Every row gives one point. Two turns around zero, p and q, are shown by what they do to some points. Write where each new point lands after one turn and then the other. Backwards means that the second turn is done in reverse. Each puzzle has new turns, and all numbers are rounded.

Turn p:
[-37   9   6] -> [-29  -9 -23]
[-28 -36 -17] -> [  9 -43 -20]
[26 11 22] -> [-5 20 29]
[33 10 15] -> [ 5 23 30]
[30 35  5] -> [ 1 44 14]
[-24 -29 -31] -> [ 19 -34 -29]
Turn q:
[24 11 31] -> [ 36 -13  15]
[ -8   7 -16] -> [-15  10   5]
[-13  12 -22] -> [-23  13   9]
[-21   8  21] -> [ -8 -28  11]
[ 49 -58 -10] -> [ 41  27 -59]
[-32  21  -4] -> [-31 -11  20]
Where do these land?
q, then p backwards: [  9 -26  57] -> [-11 -50 -37]
q, then p: [  0 -12  17] -> [18 -9  4]
p, then q backwards: [ 20  -3 -28] -> [33 -6  9]
p, then q: [-8 30 27] -> [-29 -19  22]
p, then q backwards: [-14  28 -39] -> [ 20 -42 -19]
q, then p backwards: [ -7 -17 -33] -> [-17  34   0]

Turn p:
[ -9   4  10 -41] -> [-17  -4 -14 -37]
[ -5   0 -17  76] -> [20 13 43 60]
[  5  20  -2 -35] -> [-12  16 -23 -27]
[  4 -15 -22   3] -> [-12  -7  -9  22]
[18 -5 17 13] -> [27 -6 -1  3]
[-12  -5  14 -16] -> [ -6 -12   3 -21]
Turn q:
[-29   0   5   2] -> [-21   2  -2  21]
[ 23  -2 -43  32] -> [ 50  27 -10   7]
[13 -8 18  3] -> [  6 -20  10  -4]
[30 30 12 -2] -> [  8   6  32 -29]
[-37 -20   8 -35] -> [-44 -16 -30   6]
Where do these land?
q, then p: [-16   2 -32  32] -> [22 36  6 22]
p, then q: [ 21  27 -39   1] -> [ 5 47 17 11]
q, then p: [ 19 -18   8   5] -> [  7 -19 -18   8]
q, then p: [-25 -11  28 -36] -> [-38 -27  25   0]
p, then q: [ 1  0 36 -2] -> [  2 -20  -7 -29]

Turn p:
[ 34  12  32  20 -27   4   2   4] -> [ -9 -31  15   1 -25 -38  -8  -5]
[ 17 -14 -19 -17  31  -3 -36  14] -> [  1   7 -33  27  -8  28 -28  11]
[-25   7   6 -22  47 -15 -29  15] -> [ -1  15  -9  41  38  22 -16  23]
[ 10  -3  -3 -25  27  14  23   9] -> [ 11 -18  -6   1  -2  27  15  29]
[-25  -3  19  -9  26  -7  -6  15] -> [ 2  7 -2 14 33  0 -6 26]
[-14  -5  29 -45  35 -16 -14 -26] -> [ 23   0  31  19  31  34 -32  21]
[ 22 -26  36  19 -38  49 -24   6] -> [-43 -22   2 -38 -28 -30 -41  13]
[  4  16   4  37 -17  26  -1 -25] -> [-28 -24   6 -21   1 -12   2 -35]
[ -7  20 -47   9 -55  -8  28   1] -> [ -3  33   8 -16 -35 -12  52 -33]
[-16  -6 -57  33 -29 -45  57 -13] -> [ 49  33 -14 -28  -6 -18  61 -49]
Turn q:
[-28  10  18 -46 -28   7 -60  14] -> [-49 -12 -12  -5  26  40  44 -32]
[ 19 -37  -6  34  26  23  -9 -12] -> [ 14 -20   7   6  10  15 -38  44]
[-26  39  -6 -54   6 -23 -25 -18] -> [  3  24  -6 -35  32  11  47 -39]
[ 24  -8   2  65   4 -18  19   3] -> [  8   3  42   7 -36 -15 -34  31]
[-29  11   3   6  24   5  -1  44] -> [-31  31  -1  21  19 -17  11  19]
[ 33 -34 -29   4 -14 -14  30  -8] -> [ 27 -18 -22 -17 -44 -10 -14  20]
[-18  33 -13 -23 -22  26 -19  -3] -> [-14  21 -21   4  12  29   4 -39]
[ 35  14  16 -28   1   4  12   0] -> [ 32  -9  -4  23  -8   3  27 -13]
[ -8 -29  14  42   2  -8  53 -20] -> [ 11 -20  16  -2 -13 -54 -47   9]
Where do these land?
p, then q: [37 -1  1 -9 27 -3 30 21] -> [ -2 -14 -21  12 -40  -2 -13  31]
q, then p backwards: [ -6 -17  -9  -7 -48  -8  56  10] -> [ 49  -9  -9  43 -31  -2 -14  22]
p, then q: [ 9 52 46  7  1 -8 12 13] -> [-17 -26  37  -6  -7 -44 -10  29]
p, then q: [ -6 -36 -23 -20   0   6  -2 -36] -> [ 17  -4 -22  22  17  37  12 -22]
q, then p: [-19 -59 -17   3  35  41 -60   6] -> [-36  15 -67   3  28  31   3  54]
p, then q: [-35   1 -16 -20   5  -2 -21  14] -> [-5 41  8 20 16  2 -5 -9]
q, then p backwards: [-30  10   3  25 -11  10  15  15] -> [ -8   8   9  10 -20  -1 -39   8]
p, then q: [ 28  37   0 -17 -18  24   7 -46] -> [-12 -59  -2  12  16  -9 -24 -29]
p, then q: [-17  -7 -41   2  -3 -33  22 -21] -> [ 56   9   0  13  -7   6  -5 -23]
p, then q: [ 65   9  16  19  11 -17 -24  31] -> [-31 -14  14 -39 -46  19 -27  28]
p, then q: [-27  11  40  17   1 -10 -34  -7] -> [-10   7  43 -19  35  -1  12  18]

Turn p:
[ 15   0 -14  10 -26   0  -6  12 -36] -> [ -3 -17 -12  17  -2 -25   0  12  34]
[18  7 12 60  1 -6 -5 -4 18] -> [-21  32  21  33 -36   8  -9   1   9]
[ 16 -17 -17  -5  51 -62 -24 -25 -30] -> [ 25 -45  18  -5 -27  -2 -74  -7 -11]
[ 23 -10 -30  -9   8  64  37 -22   0] -> [ 45  16  13 -15 -12 -37  54 -22   2]
[-11  -4  12  22 -16  34  17 -55  29] -> [  4  57  13 -36 -23  13  22 -12  19]
[ 26  28  41  18 -19  23 -51   4   4] -> [-13  18 -52  30 -40  26  12  19   5]
[-40   8  31  24  28 -29   4  22 -21] -> [-20  19   5   9  22  -8 -49  34 -26]
[  2  21 -22 -21   6  18   8  -1   0] -> [  7 -17   2 -15  -4 -12  29   6 -14]
[-34 -42  -7  18 -36  15  13  46  -1] -> [ 0 19 12 29 65  1 13  9 35]
[  8  25 -21 -20  20 -13 -40  24   1] -> [  4 -49  -7  16 -11  19   2  23 -24]
[-13   2  26 -40  11  -8  24   4  28] -> [-13   4 -10 -24  27  12   3 -27 -39]
[-10 -18 -11 -57 -29 -37  23  -5   7] -> [-16 -38  -4 -40  41   6  -4 -38  11]
Turn q:
[-20  46  -5 -22  18 -53 -33 -13  -7] -> [ 52   5 -13  42  -4  35  38  13   2]
[ -5 -31  -6  29   1  16  51 -19 -21] -> [-34 -40   6 -39  26   7 -16   9 -12]
[ -1 -17   4  23 -48 -34  -4  55  14] -> [-20  47  13   8 -28  37 -50  10  -5]
[ 37   3  22  11  20  22 -18 -20   0] -> [-12  13   6 -14  15 -25  35  -6  31]
[ 13 -13   5 -51  38 -11 -43  -7  43] -> [ 12  35 -42  26 -19 -42  45   6 -19]
[-21   4   1  -7  17  14  62  37  13] -> [-25 -33  33   7 -20  -2 -10 -20 -51]
[  5  27 -35  22 -11   7  21 -48  16] -> [ 22 -42   7 -38 -22   0   8  28  23]
[  4 -10 -20  13 -12  15 -19  13 -39] -> [ 10   7  11   3  37  -7 -33   7  16]
[-24 -20  19  32 -31  28  -9  17 -19] -> [ -5  19   8 -29  23  14 -42 -33   4]
[ 12  10  16 -52   7  -3  -8 -14   0] -> [  0  -9 -31  35  -8 -16  24 -15  11]
Where do these land?
q, then p: [ 39   7 -13  33  15   3 -19 -27   8] -> [-31  -9   0   6  26   4  12 -27 -40]
q, then p: [ 36  46  -7 -11 -16 -11 -14  29  33] -> [-62  26  -9  16 -10  15  15  -8  26]
p, then q: [ 24 -19   5  -7  29  17 -17 -29  31] -> [-11 -23  -4  -9   2 -17  -7  -5  56]
q, then p: [ 38  42 -29 -20 -18  18  15  14  -3] -> [-29  24   1  29   5  41 -21 -24  23]
p, then q: [-44   4 -35 -41  17 -15   3 -33  -3] -> [-29   8 -36  47  13 -37   5 -19 -10]
q, then p backwards: [-30 -26   0  40 -17  21 -16  16   5] -> [-32 -19  25  -8  21 -14  19 -36   5]
p, then q: [-21  30  11   1 -28   9   0 -10 -35] -> [ 18   5   4  31 -28   2 -18  11 -34]
p, then q: [  4 -41  41  18  31 -16  40  18  34] -> [ 37 -11   8 -16  39  22  52 -14  37]
p, then q: [-42 -20  14 -21  34  -6  21  47 -24] -> [  6  21  23  31  56  -3  39  21 -15]
p, then q: [ -3 -21  13   9 -46 -20 -12 -24 -45] -> [ 35  33 -16  -5 -46 -22   7  20 -18]
